Rows are points. The last column is the point's height on a tilted bowl or saddle (a function of degree 2), plus a little noise. Along how many of its main directions does it bend up, bend down or stay straight?
In the rows, zero is written as 128.

Points (9 x 3):
[[128 132 141]
 [115  99 144]
 [ 69 116 113]
 [108 191 209]
 [ 96  99 145]
 [148 153 157]
 [162 131 121]
 [172 151 140]
 [167 152 146]]
Directions: 1 up, 1 down, 0 straight

Points (16 x 4):
[[142 171 163 152]
 [175  64 103 215]
 [120 108 121 127]
 [ 79 141 131 134]
 [135 114 100 137]
 [151 150 133 152]
 [151 129 189 158]
 [ 97 164 141 150]
 [160 120 109 160]
 [118 134 155 129]
 [ 89  81 145 102]
 [157 142 119 156]
 [127  56 171 166]
 [140 133 114 143]
 [ 90 145 132 136]
 [160  79  57 165]]
Directions: 1 up, 0 down, 2 straight

Points (22 x 5):
[[116  97  91  49 182]
 [140 135 147 149 135]
 [173 151 100 103 147]
 [104 112 126  88 142]
 [140  60  56 181 209]
 [137 155 125 139 134]
 [127  85 146 129 143]
 [151  92 137  93 143]
 [140 165 170 143 154]
 [ 78 148 132 118 152]
 [136 130 113 153 132]
 [127  96 165 155 154]
 [137 119 145  86 138]
 [ 77  94  94  85 171]
 [133 150 120 144 133]
 [116 132  79 185 172]
 [181  95 102 112 149]
 [157 145  84 107 143]
 [ 74 134 158 105 163]
 [102 149  90 130 144]
 [ 89 165  91  71 177]
 [104 125 162 153 152]]
Directions: 4 up, 0 down, 0 straight

Points, 49 rows:
[[ 94 162 118 114 117 115 139]
 [101  93 119 140 106 119 144]
 [154 164 175 129 122  90 149]
 [116 132 178 101 119  79 156]
 [158 139 124 186 104 142 142]
 [156  49 162 165 149 141 186]
 [119 108 167 130 128 164 152]
 [ 90  90 164 140 123 154 162]
 [154 110 101  80 120 137 155]
 [117 112 106 203 124 173 158]
 [160 109 129 156  86 120 144]
 [158 145  87  98 177 109 151]
 [180 112 107 106  83 144 158]
 [134  52 106 161 172 142 184]
 [154 134  99 218 114 114 162]
 [135 112  76 114 173 122 152]
 [ 92 132 123 149 139 112 136]
 [111 158 123 107 160 130 140]
 [148 110 150 122  84 173 158]
 [123 164 110  78 160 155 158]
 [100 103 193  54 172  87 211]
 [141  64 154 165 153 108 170]
 [ 96 163 173 106 125 167 167]
 [117 145 128 175 149 191 155]
 [ 88 130 115 107 102 127 146]
 [144 169  50 115 108  78 162]
 [128 159 100 122 115 118 130]
 [168 116 148 119 159 108 147]
 [188 125 131 111 121 132 145]
 [125 176 142  64 131 105 158]
 [118  98 132 186 136 111 148]
 [105 169 145 150 174 182 164]
 [147 141 143  90 142 106 140]
 [133 121 125  77  87 106 153]
 [159  90 157 150 163  96 161]
 [ 85 112 131 178 186 134 166]
 [107  96 103 103 111 136 152]
 [174 143 135 100 181 106 156]
 [108 131 171  87 155 110 159]
 [135 106 104  73 128  68 165]
 [ 96 162 106 147 182 112 150]
 [148 153  83 169 155 139 139]
 [123 115 146 126 112 109 134]
 [ 89  86  93 135  90 121 161]
 [ 55 134 105 125  92  70 175]
 [177 131 213 117  82 113 179]
 [126 122 134 163 157  81 147]
 [144 117 162 137 114 105 138]
 [128  84  82 118 124  68 166]]
Directions: 6 up, 0 down, 0 straight

Points, 63 rows:
[[131 121  92 139 142 178 175  86 161]
 [120 126 112 172 127 143  58 154 140]
 [107 122 149 154 100 117 142 124 152]
 [ 74 127 113 154 137  93  84 134 130]
 [ 92  99 153 122 103 137 109 129 141]
 [160 129 139 120 138 125 160  88 151]
 [150 114 115 174 122 107 145 120 132]
 [ 83  69 190 163 118 146 204 143 210]
 [124 127 206 131 135  96 130 101 172]
 [131  96 103  80  92 130 149  19 184]
 [155  89  74 112  78 144 120 140 126]
 [112 118 178 106 107 140  94 154 150]
 [175 169 138 149 162 127 191 161 188]
 [129 114 124 126 152 181 126 132 129]
 [126 120 176 141 146 150 121 134 151]
 [118 115 128 153 163 166 142 129 133]
 [112 121 165 109 184 103  99 163 138]
 [ 78 141 141 121  77 144 194 146 190]
 [137 112 112 138  49 121 209 150 175]
 [135 162 184 146 132 121 129 126 180]
 [ 88 129 153 156 168 149 151 115 150]
 [129 105 110 195 104 127 100 112 148]
 [124 149  96 139 151 176 141  85 157]
 [105 170 113 151 142 105 149 133 146]
 [188 110 127 187 145 127 111 169 136]
 [152  98 150  82 151 141 155 131 144]
 [127 110 134 134 128  84 171 121 140]
 [ 73 101 119 133  88  90 152 118 153]
 [ 81 112 148 152 180 127 123 201 131]
 [136 151  64 127 112 113  96 130 131]
 [159 129 127 158 161  84 128 179 135]
 [146 157 103 130 125  59 150 121 134]
 [116 128  96  86 129 103 208 140 162]
 [167 117 111 100  90 149 109 119 133]
 [123 139 119 127 157 176 178  88 166]
 [112 109 125  81 131  89 123 131 128]
 [176 104 155 129 149 107  75  97 158]
 [101 130 131  93 107 109 218 133 181]
 [133 138  95 124  80 122 134 142 135]
 [112  92  55 121 150 164  90 132 124]
 [ 68 129 132 112 107   9 140 172 171]
 [132  88 139 124  94 175 137 157 136]
 [117 137 184  77  92 157 131 117 159]
 [126 108 170  95  90 157 119  73 158]
 [123 156 161  66 126  48  98 102 153]
 [ 93 100 148 116 116 132 132 143 136]
 [151 119 160 131 159 143 156 102 158]
 [105  82 159 148 116 164  76 171 143]
 [136 168  95 133 140 150 144 143 143]
 [135 149 212 164 180 155 113 212 218]
 [125 115 128  82 120 167  92 143 128]
 [111 170 156 165 116  56 151 106 171]
 [ 58 131 171 130 130  96 110 130 150]
 [123 191 103 173 124 131 119  58 189]
 [164  91 144 137 117 169 147 109 149]
 [153 177 117 124 119 154 103 171 159]
 [119 128 157 142 174 125 137 104 145]
 [ 73  76 117 128 144 154 169 116 149]
 [102 103 115 138 153  91 127 130 117]
 [114 171 106 127 207  81  82  82 142]
 [ 98 155 114 129 171 133  98 107 134]
 [ 51 127 136 131 114  83  76 114 149]
 [100 181 139 153 123  96  80 102 169]]
Directions: 5 up, 0 down, 3 straight

Points, 62 rows:
[[178 175 119 111 108 105 197  89 113]
 [146 184  86 111 171  89 163 121 128]
 [128 207 149  88 155 113 144 229 194]
 [ 91 152 155 150 135 128 156  97 137]
 [150 125 141 139  59 129 175 153 164]
 [122 160 146 191 121 128 154 145 112]
 [148 177 134 167 122 168 128 149  98]
 [ 84 170 132 108 121 116 164 182 171]
 [135 122 111 153  72  70 149 112 165]
 [133 194 106 121 125 107 132 121 127]
 [148 164 176 103 137 139 101  97 144]
 [126 131 175 119 143 159 185 148 127]
 [126 160 122 132 135 135 210 111 104]
 [132  91 143 148 114 124 115 180 138]
 [166 109  75 108 152 128 131  96 133]
 [151 141 110 125 128 156 115 119 118]
 [110  95 155 120 103 163 107 132 139]
 [135  82 104 173 179 110 125  91 136]
 [181 170 128  66 162 109 145 125 142]
 [126 153  92  71 140 143 125 113 120]
 [149 110 124  88 134  37 175 135 175]
 [134 103 135 115 138 156 153 124 123]
 [176 121 148 107  73  46 123 134 230]
 [120 118 152 180 130 123 186  85 131]
 [152 111 131 159 161 135 139 125 117]
 [101  50 158 158 143 143 113 147 135]
 [149 133 163  90 151 135 131 141 129]
 [149 140 114 133 147 121 160 139 116]
 [179 122  68  30 130 121 127  85 196]
 [133  94 149 176 115 118 145 162 139]
 [144 137 132 101 198 118  93 137 111]
 [142 130 141 136 131 141 134 144 125]
 [134 116 104  35 106 184 118 132 140]
 [169 145 180 171 166 184 113 130 129]
 [ 97 142 111  87 124 135 162 124 133]
 [153  88 107 115 121 146 123 117 146]
 [ 93 136 135 135 146 140  27 125  85]
 [ 81 107 134 101  51 124 149 108 168]
 [137 176  82 149 139 143 116  41 115]
 [155 121  91 100 111 122 153 119 152]
 [112  76 199 154 130  89 165  94 172]
 [144 105 130  81  62 153  95  62 210]
 [164 117 133 146 102 166 199 115 143]
 [ 84 148 132 149 126 102 141 157 143]
 [117 152 111 167 151 143 140 135  97]
 [123 179 128 137 119 180 130 135  99]
 [165 181 132 117 145 191 128 120 104]
 [ 58 126 142 147 140  90 158 163 169]
 [151 152 134  80 101 121 167 150 165]
 [118 104 176  56 113 170  69  74 177]
 [117 119 102 149 158 106  83  98 140]
 [ 91 131 116 106 148 168 148 126 104]
 [129 140  77 148 127 140 134 102 107]
 [133 155 126 134 166  99 137  62 139]
 [132 160 135 104  99 198 189 138 153]
 [ 54 130 196 101  95 107  89  94 200]
 [ 84 124 127 122 118 173 167 136 129]
 [ 64 121 100 125 107 140 146 120 126]
 [179  90 112 127 110 136 183 118 150]
 [ 94 132 163 131 149 143  79  73 164]
 [159 182 139 154 137 107 148 118 109]
 [138 127  99 122 127 151 105 148 109]]
Directions: 3 up, 2 down, 3 straight

Points, 67 rows:
[[127 150  95 110  86 111 132 133 150]
 [111 129 129 141 183 144 160 133 159]
 [151 156 131 124 138 151  86 183 132]
 [158 104 130  63  97 145 138 135 138]
 [123 221 166 146 109 126 166 151 163]
 [167 134 125 117 133 118 151 156 140]
 [167 189 111 113  78 131 114 147 149]
 [188 173 102 166 115 129 107 134 164]
 [102 144 160 100 136 222 188 147 171]
 [172 122 178 107  75 114 117 113 126]
 [136  80 120 168 125 121 148 161 152]
 [106  75  89 147 154  79 144  59 180]
 [172 122 134 141  97 150 144 159 141]
 [133 148 119 139 142 126 107 125 140]
 [192 224  94 167 143 131 122 147 182]
 [164 163  99 120 118  93 128 131 156]
 [197 141 171 131  90  72  99 112 156]
 [114 127 178  73 137 146 114 134 126]
 [102  96 167  94  99 102 142 140 122]
 [122 115  99  89 100 147  98  90 147]
 [200 186 148 146 145 164  78 144 132]
 [140 179 143 130 102 158  64 116 140]
 [159 125 146  97 172 164 130 161 139]
 [153 117 123  95 151  79 146 154 149]
 [145 150 110  82 162 104 175 156 162]
 [183 159 140 180 110 140 157 124 159]
 [125 139 111  89 145 121 142 118 142]
 [122 132 143 149  97 128 121 131 132]
 [103 166 125 145 106 124 155 109 150]
 [116 109 164 155 132  49 102 118 155]
 [156 161 175 153 147 166 136 132 135]
 [143 115 137 138 166 138 120  87 143]
 [170 160 158 122 106  92 139 130 138]
 [127 148  94 165 167 141 173 136 178]
 [132 117 122 138 108  96 199 125 155]
 [165 103 182 175 128 115  91 147 152]
 [117 150  72 213 169 127 130 164 211]
 [149 164 132 170  65 105 141 118 166]
 [109  81 100 129 153 119 122 174 152]
 [111 163 102 145 158 103 121 117 164]
 [ 96 173 109 131 131  73 115 136 160]
 [ 65 195 117 130  64 112 170 107 187]
 [114 147 155 140 138 141 106 119 133]
 [162 123 100 203 195 110 110 139 203]
 [115 132 135 102 119 158 144 110 127]
 [ 99 158 132 161 124 149 114  81 154]
 [151 155 109 110 214  97 134 157 176]
 [ 67 167 172  81 122 116 152 149 145]
 [173 111 167  94 184 111 104 129 147]
 [159  71 117 131 125  96 113 127 149]
 [158  98 144 134 175 131 120 176 149]
 [138 180 132 172 153 128 170 120 169]
 [153  97 122 131  70 102 151 134 146]
 [121 145 138 160  89 105 164  69 152]
 [108  51  90 134 126 139 177 170 172]
 [127 167 122 110 134 155 110 107 135]
 [130 124 100 171 135  60 147 157 170]
 [158  68 167  92 203 121 187 165 198]
 [ 93 139 110  45 162 140 104 173 161]
 [186 141 115 111 108 101 132 134 148]
 [150 115 196 110 134 131 175 104 133]
 [171 115 112  80 122 145 177 167 161]
 [158  67 144 113 131 162 178  88 142]
 [122 137 108 168 150 206 133 140 174]
 [117 140 150 154 136  99  51 169 151]
 [ 83  95 128 155 115 157 102  94 150]
 [115 123 110 129 153 126  66 183 151]]
Directions: 6 up, 0 down, 2 straight

Points (69 x 9):
[[123 141 147 128 171 173  90 107 146]
 [121 136 140 131  95 127 184 125 110]
 [138 102 119  91 133 118  49 121 106]
 [146 124 176 162 133  93 119 143 147]
 [131  91 189 154 139 134 124 136 130]
 [159  95 127 122 137  86  38 144 134]
 [ 72 138  84 110 163 180  93 154 156]
 [102 153 204 165  96 112 112 141  66]
 [143 119 130 188 150 152 125  89 150]
 [105 146 174 145 161 154 121 197 187]
 [107 163 141 133  66 156 180 111  88]
 [146 106 143 111 147 119  67 168 125]
 [178 126  91 122 144 144 170 191 157]
 [104 181 122 143 108 156 139 135 125]
 [118  97 117 148 116 142 103 137 108]
 [125 150 144 149 114 123 113 137 110]
 [150 140 171  62 130 100 131 138 156]
 [139 147 131  98 177  87 115 193 177]
 [181 133 152 111 100 118 179 135 161]
 [149 171 152 125  47 125 100 134 118]
 [116 124 136 159 128  51 123 200 165]
 [ 46 179 152 107 132 132 137  95  83]
 [ 90 151 171 110 135 148 109 133  98]
 [117  71 124 127 177 114 110 121 145]
 [ 77  97 140 112  96 119 169 130  81]
 [ 85 158 108 117 122  91 167 130 133]
 [ 95 112 112 102 110 121 103 125  85]
 [159 101 174 150 139 156 135 132 151]
 [ 97 106 110 139 103  98 160  91 101]
 [171 162 130  83 125 123 147 135 155]
 [165 113 178 168 122 170 115 132 154]
 [149 109 106  55 146 105  98 129 125]
 [169  65 108  62 139 121  87 167 116]
 [ 95  82  70 159  85 117 132  69 146]
 [145  62 154 104 115  80 158 157 160]
 [117 144 100 146 101 119 154 159 132]
 [137 122 104 152 182 109 185 104 182]
 [148  88 136 118 165 168  99 140 144]
 [120  93 191 149 138 118 146  80  77]
 [112 139  96 163 174 116 125 132 158]
 [128 130 164 142 165 138 168 140 161]
 [127 153  80 140 102  69 138 116 143]
 [108 107 121 127 148 122 105 124 111]
 [121  99 152 131 110 117 157 128 102]
 [110 120 170 124 168  65 147  92 122]
 [ 82 118 159 239 115 157 176 119 149]
 [ 96  84  90 121 122 138 132 136 123]
 [ 99 123 129  98 141 188  93 121 122]
 [ 83 110 180 130 156 153 105  98  87]
 [155 107  66 209  89 189 107  89 179]
 [121 123 123 101 144 166 105 139 119]
 [ 80 149  70 190 141 165 124 108 179]
 [140 115 150 156 124  72 183 106 139]
 [140 119  71 155 125 114 108 152 118]
 [111 128 157 102  74 195 135  91  74]
 [ 96 148 118 120 136 115 136 217 162]
 [162 123 187 165  89 105  73 129 141]
 [116 120 137 240  85 146 125 127 163]
 [145 179  68 116 126  94  84 116 135]
 [133 139 163 168 168 103 100 112 156]
 [118 195 118 119 111 105 167 142 155]
 [144 106 171 100 137 165 106 154 140]
 [143  29 138  92 167 183 163 148 227]
 [115  69 142 132 108 122 137 122 103]
 [109 105 142 137 148 135  93 146 115]
 [134 118 159 158 132 157 145 121 124]
 [142  83 122 139 107 146 161 182 164]
 [112  91 130 137  82 107  95 153  85]
 [119 127 164 116  94 206 118 148 122]]
Directions: 6 up, 1 down, 1 straight

Points, 66 rows:
[[142 135 143 113 132 169 114 153 124]
 [103 152 122 147 122 107 174  91 101]
 [ 98 109 100 119 150 116 131 119 123]
 [ 98 142 139 123 120 167 162 140 111]
 [ 62 135 153 178  99  89  84  66  65]
 [117 176 122 123 189 166  85 110 101]
 [194 100 115 126 143 188 175 115 104]
 [150 146 155 145 144 145  58 133 115]
 [140 144 121 177 109  80  98 124 112]
 [ 87 124 134 122  66 110 125 120 109]
 [120 184 105 109 110 160 110  85 101]
 [100 111 182 125 146 131 214 125  64]
 [148  46 147 168 128 113  83 121 108]
 [143  79 179 114 178  96  90  90  74]
 [137  99 145 127  70 136  72 118 115]
 [123 151  94  94  88 142 151 104 113]
 [133  84 166  85  88 152 164  97  90]
 [148  93 167 116 126 187 121  86  99]
 [136 108 129 109 186 125 120  73  95]
 [139  91 122  98 106 168 116 116 125]
 [ 92 102 158 172 156 140 122  75  94]
 [125 144 145 142 131 149 115 150 126]
 [102 167 106 110 130  54 139 162  88]
 [169 110 125 136 112 145 113 120 133]
 [157  96 119 135 110 115  76 142 130]
 [106 108 144  56 203 157 118  81  53]
 [150 198 114  98 161 141 164  54  61]
 [160 142  60  96 163 198 145  86  93]
 [117 101 105 159 103 152 104 121 135]
 [108  86 179 112 100 160 112  99  99]
 [101 133 127 120 140  98 141 121 112]
 [177 143 117  80 142 128 101 110 106]
 [115 116  98  72  63 104 145  87  99]
 [103 106 183 157 100 102 127 120  94]
 [182 198 145  78 134 154 144 120  81]
 [137 158 134 141 161 165 114 129 123]
 [107 140 117 153 103 126 138 128 126]
 [161 171 155 136 138 176 157 160 107]
 [155 122 117 156  96 154 160  99 120]
 [161 118 115 137 125 119  73 172 130]
 [106 161 111 154  95 135 161  95 109]
 [136 107  66 160 107 122  98 145 142]
 [ 68 100 144  81  93  94 165 110  81]
 [128  75 114  87 142 164  79 113 115]
 [134 219 125  60 200 195 130 109  35]
 [134  84 170 157 153  51 127 146  75]
 [138 174 132 154 116 153 109  35  81]
 [127 207 113 125  87 195 157 136  92]
 [187 111 115 114 109  98 108 112 118]
 [118 138 182 119  60 129 106 129  98]
 [113 141 152 141 171 117 123 103 106]
 [145 116 108 124 147 162 103 176 135]
 [112 100 131 121  76  82 150 169 104]
 [ 85 133 161 119 148 130 133 132 104]
 [156 170 143 167 118 148 137 145 120]
 [163 163  97 124 152 152 144 136 124]
 [127  98  90  97 193  94  78 220  88]
 [122 140 131 177 128 144 140 143 126]
 [140 107 150 139 151  90 133 147 110]
 [157 141 123 139 116 112 154 143 124]
 [119 132 139 141 167 154 144 148 119]
 [120  62  92  98 173  88 114  89  99]
 [112  75 146 129 142 108 128 131 113]
 [150 115 164  71 146 130 132 117  91]
 [177 182  92  98 150 128 107 163 111]
 [126 141  91 125 137 120  37 163 115]]
Directions: 0 up, 8 down, 0 straight

Points, 65 rows:
[[ 99 134 165 127  75 125 153 155 139]
 [139 162 171 158 111 150 141 121 161]
 [181 148 136 156 138  64 138 148 158]
 [154 154 100 132 168 125 114  78 141]
 [115  93 118 130  60 126 102 157 138]
 [114  67 135 159 143 140 175  95 117]
 [137 128 143 126 139  99 164 141 137]
 [110 153  47 178  82  97 171 115 228]
 [ 97  69 181 140 121 177 154 130 136]
 [170  82 123 164 115  95 149 135 154]
 [159 129 148 140 144 129 154 128 144]
 [ 99 109 111 124 206 166 130 141 110]
 [ 97 117 106 160 145 149 131 150 130]
 [ 86 165 164  80 107 157 134 125 153]
 [114 158 148 124 134 152 124  71 165]
 [176 108 177  97 117 148 144 132 158]
 [124 129 122 172 139 181 154 106 184]
 [111 182  97  89 116 143 159 122 138]
 [176 122 126 205 147 144 162 106 181]
 [135 141 151  75 124 134 129  90 143]
 [133 172  74 127 155 152 159 137 136]
 [ 99  74 140 126 139 110 134 117 117]
 [165  91  98  90  93 173 122 135 156]
 [162 137 132 106 116  53 121 125 171]
 [160  61 109 125 202 111 156 104 129]
 [ 86 133 174  92 133 135 118 144 135]
 [163 144 114 112 155 155  67 167  98]
 [101 152  94 150 133 123  90 148 115]
 [ 97 126 136 159 176 120 104 146 101]
 [140 157  89 106 134  78 108 133 140]
 [150 137 141 121 162 149 130 140 128]
 [168 167 141 121 118 144 143 129 158]
 [100 149 129 161  92 113 133 142 144]
 [107 118 160 167 115  95 141 139 111]
 [165  98  83 136 103 162  75 189 153]
 [112 150 141 164 116 135 142 100 159]
 [ 96 211  85 127 109 122 102 153 131]
 [164 139  73 169 128 155 188 127 211]
 [151 124 132 119  83 188 133 141 181]
 [ 54 125  44 176 138 144 166 133 175]
 [151 118 118 102 123 170 148 116 146]
 [184 151  74 190 145 125 144 132 191]
 [132  44  65 106 113 163 153 117 124]
 [141 125 105  79 131 131 165 138 114]
 [145  93  86  88 159 102 170 147 119]
 [194  75 147 129 113 123 101  58 153]
 [102 193 110 151 124  96 126  92 179]
 [163  92 154 153 192  76 104 141 114]
 [ 53 103 135 126 128  84 143 174 123]
 [101 142 125 112 126 102 164 162 132]
 [138 102 143 123  97  43 106 111 154]
 [121  95 127 137 122 183 142 118 158]
 [125 166 167 135 149  96 102 168 102]
 [118  97 105 108  97  82 107 153 142]
 [129  83  76 149 132  99 124  99 139]
 [ 58  66 108 137  77 166 115  79 144]
 [138 197 131  66 150 180 160  67 147]
 [ 70 168  98  79 115 145 168 165 109]
 [146 176 109 141 127  62 161 139 182]
 [ 82 177 144 106 105 142 153  52 206]
 [182 106 131 109 146 132 114 137 146]
 [108  73 111 141 103 153 141  66 139]
 [118 150 150 115 170 135 197 136 131]
 [110 119 132 129 173 137 160 125 126]
 [152 123 167 116 151  67 145  94 148]]
Directions: 3 up, 2 down, 3 straight

Points, 70 rows:
[[119 171 125 162 131  68 143 140 166]
 [103 110  88 110 109  91  85 122 168]
 [158 122 143  88  71 176 153 125 139]
 [168 128  74 112 180 106 139  74 156]
 [106 111 136 144 116 189 120 202 151]
 [138 116 156 123 149 120  75  87 158]
 [110 131 101 108 211  87 186  93 149]
 [149 146 116 135 128 152 136 101 147]
 [162 173 102 172 118 130  85 124 186]
 [118 109 111 126 132 126 112  52 155]
 [146 126 150 167 138 133 155 146 139]
 [121 168 104 123  86 177 152 108 160]
 [110 144 112 198  83 151 128 113 174]
 [ 97 175 147 146  60 122 167 165 151]
 [106 178 143 130  89 127 107 159 159]
 [136 116 157  90 122 106 100 154 146]
 [181  73 132 135 122 104 102 156 162]
 [114 119 122 189 183 129 116 128 157]
 [141 143 142 134 161 118 153 132 137]
 [ 81  93 151 155  76 134  94 170 160]
 [154  84 103 138 160 120 103 126 151]
 [109 115 114 127 118  77 205 146 151]
 [132  85 107 162 118 193 141 170 151]
 [165 106 173  92 121 106 102 134 150]
 [169 183 150 140 119 139 155 107 154]
 [124 204 141  93 100  98 136 152 163]
 [125 132  81 100 148 169 142 125 149]
 [114  97 171 128 112 159 119 139 134]
 [189 134 157 149 162 160  60 141 190]
 [152  99 147 169 144 146 136 137 142]
 [170  85 149 132 157 103 113 139 150]
 [ 41 166 128  68  74 189 142 123 194]
 [199 120 106 147 133 101 169  88 168]
 [143 111 112 105 112 146 157 128 135]
 [133 120 156 134 148 122 118  93 141]
 [154 161 167 111 127 122 127  48 165]
 [143  87 128 129 127 160 131  79 146]
 [100 126 135 103 164  98 129 195 156]
 [193 151 113  48 157 129 115 118 178]
 [114 130 106 168 118  79 118 179 171]
 [139 156 154 124 125  59  79 148 181]
 [128 105 126 100 135 109 106  93 142]
 [128 136 135 151 114 170 101 117 153]
 [109 176 132 128 131 131  99 117 157]
 [ 80 143 126 102 186 162 111 114 156]
 [125 123 159  82 129 117 110 183 149]
 [124 197 207 130 141 158 155 170 158]
 [126  81 143  95 133  99 160 150 137]
 [109 111  87 141 100  96 103 110 163]
 [144  87 140 169 136 124 183  98 145]
 [133 106 118  97 135 108 150 157 137]
 [214 165  88  85 195 108 128 119 191]
 [ 70 111  99 137 137 129 133 155 149]
 [128 102 138 118 103  78 128 197 156]
 [126 120 129  89  91 162 122 164 139]
 [122 102 156 154 161 116 163 110 138]
 [100 138  49 140 123 189  84 152 202]
 [109  81 123 165 136 122 156 129 136]
 [124 188 177 108 156 195 166 121 164]
 [144  94 141  93 107 162 102  99 150]
 [135  89 160 138 150 113 203 108 145]
 [140 126  92 153  94 139 143 147 149]
 [ 61 153 144 101 131 126 227 165 165]
 [118 188 122 137 145 131  90 169 173]
 [ 97 118 110 132 139  84 189 132 146]
 [152 133 170 111 135 168 182 124 139]
 [127  69 191 115 131 148 147 125 135]
 [114 101 156  78 119 116 224 145 150]
 [ 92 183 157 114  97 119  93 146 167]
 [137 144 151  41 152 154 122 130 158]]
Directions: 7 up, 0 down, 1 straight

Points, 73 rows:
[[120 129 128 140  93 118 140 127 112]
 [137  98 135 134 142 108 161 142 103]
 [126 144 158 133 109  95 147 112 113]
 [125 115 115 161 125 124 100 137 115]
 [115  89 176 115  98 159  98 126 141]
 [ 92  96 138  55  75 125 114 152  99]
 [106 132 130 107 137  93 129 165 108]
 [ 82 191 138 121 133 124 118 130 167]
 [165 163 122 106 170 165 153 118 130]
 [146 113 114  72 178 113 159 100  74]
 [187 157  96  60 112 100 108 115  93]
 [132  86 134 157 153 121 126 115 105]
 [109 149 110  94 121 100  71 139 164]
 [132 141  88 193 158  95 134 127  62]
 [137 128 174 138 144  88 139 183 104]
 [144 149 145 133 147 162 104 149 142]
 [ 97 173 154 144 119 115  76 131 169]
 [ 94 123 128 145  93 199  59 124 187]
 [190 143 122 111  78 164  75 148 142]
 [115 108 173 122 108 138 149 164 127]
 [ 95 108 145 166 204 101  78 160  86]
 [116  44 109 174 133 174 130 183 102]
 [151 148 206  78  57 143 143 140 116]
 [123 150 102 191 141  98 163 170  61]
 [171  82 101 152 130 106  64 125  83]
 [ 95  79  97 126 123 106 149 116  95]
 [107 165 155 105 147 108 114 125 143]
 [159 109 131 123 149 139 105 135 115]
 [141 138 189 178 177 120 104 206  98]
 [139 101 136  95 125 145  95  91 132]
 [ 85 102 205 134 138 115 127 161 126]
 [145  96  35 140 136 103  89 132  60]
 [186  63 144 159 115 138 128 108 141]
 [102 156 121  82 125 155  90 116 183]
 [213  41 106  64 121 140 162 128  88]
 [ 99 112 119 164 105 103 139 144  99]
 [123 137 140 111  67  63 100 145 103]
 [174  64 200 162 160 153 149 140 171]
 [143  94  82 143 105 110 147 163  70]
 [192 124 183 151 189 118 121 166  99]
 [145 154 146 138 158 128 177 169 118]
 [151 149  96  89  98 128 149 116 111]
 [146  83  84 129  66 105 128 121  82]
 [ 80 113  91 105 132 144 117 112 152]
 [117 130 131 162 146 113  86 155 118]
 [ 88 105 152 160 130  65 139 100  94]
 [130 162 116 108 154 115  70 111 153]
 [141  96 129 103 123 166 138 138 130]
 [138 142 106 144 150 153  95 135 128]
 [114  49 135 136  96 128 157 128 104]
 [ 72 136 102 173  70  77 144  80  80]
 [121 143 156 117 150 120 140 103 122]
 [155 197 126 112 108 136 180  66 122]
 [ 84 132  95 141 162 131 139 192 104]
 [131 124 123 132 132 136 120 115 127]
 [138 118 128 154 111 102 111 100 113]
 [126 119  87 170 120 159  65 138 132]
 [ 98 169 102 142 114 131 108 111 153]
 [165 129 104 130 137 164  81 157 120]
 [129 131 136 166 116 109 140 132 108]
 [114 162 111 124 169 133 169  96 117]
 [175 116 107  55 134 132 112 101  97]
 [136 130 126 129 136  85 141 132  97]
 [166 138 110 152  68 127 105 101 118]
 [100 154  23 134 164 100  95 106 137]
 [ 87 109 128 191 148 133 145 119 102]
 [138  90 102  95 190 121 119 102  70]
 [182 100 159 116 159 144 109 183 106]
 [ 82  81 102  91 121 130  78 137 152]
 [184 121 131 197 135  81 112  83  85]
 [157 124  64 159 156 161 143 136  84]
 [ 54 159 110 103  48 123  87  56 166]
 [147 133 165 123  79 127  97  97 134]]
Directions: 1 up, 3 down, 4 straight
